Each row is a point. Each copy is the shape, with its points in the same order, turned, moved and blurred by noise. Say if it was mirrored as well.

Shape (7 x 2):
[[-14 -23]
 [ -9  -6]
 [ -5  11]
 [-33 -20]
 [-27 -21]
 [-32  95]
 [ -6 -19]]
Copy 1 (7 x 2):
[[-24  -2]
 [ -9  -3]
 [  7   1]
 [-31  16]
 [-33   7]
 [ 72  58]
 [-21  -8]]
Copy 1 is: only turned
Copy 2 (7 x 2):
[[ 26   6]
 [  7  -1]
 [-10  -9]
 [ 31 -11]
 [ 28 -11]
 [-48 -90]
 [ 11   6]]
Copy 2 is: only turned
Copy 3 (7 x 2):
[[ -5  26]
 [ -2  10]
 [  0  -9]
 [-24  25]
 [-16  26]
 [-36 -89]
 [  2  23]]
Copy 3 is: mirrored

Shape (9 x 3):
[[ 40 -48  50]
 [ -4 -32  52]
 [-11 -26 -14]
 [ 51  33 -38]
 [ 76 -39  37]
 [ -5 -40  61]
 [-11   3 -12]
 [ 11  47 -27]
 [ 36   0 -21]]
Copy 1 (9 x 3):
[[-51 -57 -20]
 [-29 -44 -39]
 [  1  10  12]
 [-57  72  11]
 [-92 -29  -3]
 [-32 -46 -48]
 [ -7  24 -10]
 [-25  69 -22]
 [-53  32  18]]
Copy 1 is: only turned
Copy 2 (9 x 3):
[[ 36  60 -27]
 [ -3  41 -36]
 [ -3  -1  13]
 [ 70 -58  -3]
 [ 76  51 -32]
 [ -4  55 -39]
 [  0 -23  -2]
 [ 27 -66 -18]
 [ 46 -17   3]]
Copy 2 is: only turned

Shape (10 x 4):
[[ 49  -5  46 -87]
 [ 18  21 -23  33]
 [ 34  28 -13  24]
 [ 82   8  -1 -62]
 [-45   6 -35   2]
 [ 42  13  19  13]
 [ 24 -20   2   6]
 [ 13  27  43 -13]
 [ 33  20 -27 -39]
 [ 30  12  68 -14]]
Copy 1 (10 x 4):
[[-33  44 -46  90]
 [  9 -28 -33 -21]
 [  9 -32 -40   0]
 [-36  22 -95  52]
 [-25   0  27 -35]
 [ 25 -15 -49  30]
 [ 23  20 -35   1]
 [  4 -15 -11  50]
 [-43   1 -47   9]
 [ 21  -3 -25  79]]
Copy 1 is: only turned
Copy 2 (10 x 4):
[[-62  43  -5 -93]
 [ -8   4  10  35]
 [-24  11  17  27]
 [-92  15  -3 -45]
 [ 41 -28  -6  -8]
 [-29  45  10   5]
 [-12  29 -24  -2]
 [-10  45  31 -34]
 [-45 -16   3 -28]
 [-20  75  22 -42]]
Copy 2 is: only turned
Copy 3 (10 x 4):
[[-32  37  90 -16]
 [ -8 -14 -23  25]
 [-31  -6 -21  24]
 [-40  57  49  28]
 [ 36 -47   5  38]
 [-41   0  -3   2]
 [  2   8 -12   2]
 [-38 -22  35 -14]
 [-12  21  34  57]
 [-44  -6  36 -32]]
Copy 3 is: mirrored

Shape (14 x 8):
[[ 13  16  45 -27  -5 -57 -39 -37]
 [-59   3 -40  46  19  23  52 -43]
 [  6  32 -67  45  -4  49  23 -38]
 [-15  11   6 -27  18 -44 -47 -34]
 [ 27 -56 -24   6  -4  43  35   1]
 [ 20  56  25 -53  -7 -84 -44  20]
 [-47  -5 -35  64  27  39  20  24]
 [-24 -15 -19  38   1   9  54   7]
 [ 69 -23 -15  54  48  14  56 -29]
 [ 38 -32  10 -27  20  48  28   4]
 [ 11  20   1  79  15  28  -9 -35]
 [ 14  -3  -8  -7   5 -79 -81 -15]
 [ 32 -32 -21  11 -38   9  52  -9]
 [ 31   3  56  -1 -22 -44 -54 -17]]
Copy 1 (14 x 8):
[[-16  -5 -81   2   3 -21  50  42]
 [-11   8  33 -81  54  -7  -3 -41]
 [ -9 -25  61 -31  29 -58   3 -37]
 [  4 -17 -47 -27  -9  -7  44  42]
 [  9  -9 -11  20  26 -21 -45 -68]
 [ 25  21 -75   5  -2 -59  44  95]
 [ 12   0  45 -51  51   2 -60 -11]
 [  3  32   1 -36  69 -10 -25 -31]
 [ 14 -56 -33   6  86 -40 -14 -70]
 [  1 -22 -59   9  10 -38 -58 -45]
 [-46 -55  19 -14  63 -19  -8   3]
 [ 28 -22 -42  10   2  12  55  68]
 [  4  20 -15  32  39 -29   0 -61]
 [-29 -15 -62  37  10 -11  35  55]]
Copy 1 is: mirrored
Copy 2 (14 x 8):
[[-44 -53 -61  35   4 -17 -21  27]
 [ 36   9  63   7 -45   1   6 -45]
 [ 63  30  27  25   2  10 -45 -64]
 [-45 -41 -15  16  14 -11 -44  14]
 [ 44  79  -9   6 -12 -22 -22  12]
 [-14 -88 -74 -18  30 -32 -54  27]
 [ 23  38  29 -45 -26   2  -2 -54]
 [ 44  23  12 -20 -42  -1  -2  -9]
 [ 65  57  -8  34  35  35  32   0]
 [ 27  60 -23  15  20 -52  -3  13]
 [ 10  26 -20  28  -5  35   2 -69]
 [-55 -43 -53  -3  20  34 -70  30]
 [ 70  45 -26  17 -32 -10 -30  17]
 [-41 -25 -92  24  -2  -7 -32  15]]
Copy 2 is: only turned
Copy 3 (14 x 8):
[[  4   0 -47   9  43  36 -34  -4]
 [ 24  53 -63 -50 -78 -33  50 -21]
 [ -1  37 -34 -25 -91  17  72  28]
 [ 16 -14 -54 -21  28   8 -12  10]
 [ 21 -12  11 -12 -81  22  36 -59]
 [-26 -10 -14  29  74  -6 -31  26]
 [ 62  37 -15 -15 -59 -42  82 -12]
 [ 17  37 -21  -2 -62 -29  47 -47]
 [-12  39   2 -37 -43  63  83 -68]
 [ 22  -1  41 -26 -50  31   8 -43]
 [ 45  56 -40  -1 -33  44  71   1]
 [  7 -52 -63  19  58  18  16   6]
 [-20   9 -11  20 -78  20  20 -54]
 [ 26   0 -33  44  38  52 -20 -10]]
Copy 3 is: mirrored

Shape (15 x 9):
[[-47 -28 -33  23  38 -39  30  22 -26]
 [ 15   1  -3 -33   7  18 -20   4 -35]
 [-53  31  28  32   2  34   2  32 -32]
 [-44 -31 -30  21  -2  -7   2 -56 -22]
 [ -7   3 -36  46  -1 -32  23 -16  -7]
 [-38  33   2  37  10  42   4 -28 -10]
 [ 26 -50 -32  31  -8  -5  39  15  17]
 [-13 -23  32 -34 -40 -33  38  15 -33]
 [ 13 -38  26  34  33 -39  70  21 -19]
 [-42 -45 -33 -16  30  30 -20  35  38]
 [ 20  15   6  48  -6  10  30  12  44]
 [-11   8 -17  -9 -28  39 -23  19  -8]
 [ 14  32  -4  -3 -40  16  45 -49 -38]
 [ 28 -32 -39 -31  10  41  60 -43  33]
 [ 27 -15 -40 -19  32  11 -19 -26  29]]
Copy 1 (15 x 9):
[[-42  32   1  -6  41  57 -59  -9  13]
 [ -3 -14 -37   0  37 -41 -25 -13 -19]
 [ 19   0 -17  -4  18  42 -10  17 -70]
 [  8  33  35  33  37   3  -5  -1  28]
 [-17  35  -9  27  -4  16 -29  23  33]
 [ 45   0  -1   7  -2  20   1  29 -14]
 [-67  -6 -30  20   5  24   7 -20  39]
 [-77 -14  15  22  26 -22 -20 -19 -46]
 [-95  -2  -5 -31  25  30  -5  27  11]
 [ 17  16 -24 -25  21  27   6 -84  13]
 [-28  -4 -42   4 -57  22  21  19   9]
 [ 18 -10 -37  27  11  -8  -2 -34 -24]
 [-12 -39  14  54  -7 -33 -25  42  -3]
 [-19 -62  12   7  -3  -9   9 -27  73]
 [  9   4 -29 -19   3 -40 -12 -32  57]]
Copy 1 is: mirrored
Copy 2 (15 x 9):
[[-37  60  30  12  14  35   7 -46  -3]
 [ 20   6  -5   5  38 -13  15  20  22]
 [-18   6  37 -56  -8 -33  30 -10  18]
 [  9  16  42  23  29  -6   3 -34 -60]
 [-18  51  22  12  -1  14  30   4 -55]
 [-18   6  30 -27  -3 -54   7   5 -33]
 [-27  14 -28   3  12  62  12   8 -49]
 [ 10 -24  31  33   0  45  53  -4  24]
 [-58  20 -21  31 -23  42  46 -34   1]
 [  3  18   5 -38  28  32 -65 -17   6]
 [-28  11 -20 -24 -50  12   7  28 -36]
 [ 20   0  21 -37  24   0   6  29   0]
 [-18 -21  35  34  13 -24  51  52 -36]
 [-37 -31 -12  47  26  20 -39  44 -43]
 [ 17  26 -25  26  20   0 -46  27 -23]]
Copy 2 is: only turned
Copy 3 (15 x 9):
[[-25  30 -28  46 -20 -45  68   0 -15]
 [  7  19  -6  37  19   8 -18   2  21]
 [-31 -15  14   7 -20  34  59  -6  40]
 [-19  -6  11  38  -9 -49  31  66 -22]
 [-29  14 -16 -13   3 -60  37  25 -12]
 [-13 -44  26   3  -1 -11  40  23  33]
 [-31 -12 -85   7  14 -33  12  18 -26]
 [-24  40 -33  13 -66  13 -18  16  -5]
 [-75   8 -60  30 -39 -53  12 -24   4]
 [ 37 -31 -40  60   9  11  51  -9 -41]
 [-26 -45 -41 -38  13 -27  17 -18  -7]
 [ 15  -7 -20   5  17  35  17  25   4]
 [-11   2  -6 -25 -19 -31 -21  57  54]
 [ 37 -44 -67  23  -5 -61 -27  38  10]
 [ 32 -18 -17  34  40 -44 -14   0 -26]]
Copy 3 is: mirrored
Copy 4 (15 x 9):
[[-32 -31  19  42  37 -10 -27  33  26]
 [ 21  -4  10 -40  -8  13   7  -9  16]
 [ -9  25 -20 -26  36 -19 -71 -17  27]
 [-41 -30  29 -11  67 -35  12  -5 -13]
 [-33 -29 -30  32  49  -8  12  -8   3]
 [-24  24 -23 -33  70  -5 -21 -22   8]
 [ 40 -21 -22  50  41 -24  21  16 -13]
 [ 17 -29  31  27 -22 -11 -34 -44 -26]
 [ 15 -31 -24  52  22  18 -42  41 -43]
 [ 27  46  42  17  46 -39  13  34  44]
 [ 23  35 -60  35  46  -3   1 -10 -11]
 [ 25  19   0 -26  19 -30   6 -35  38]
 [ 11 -37 -16 -20  43  25   5 -73 -24]
 [ 61  -3  25  19  84  40  50 -12 -18]
 [ 15  26  19   2  36  16  67  16   7]]
Copy 4 is: only turned
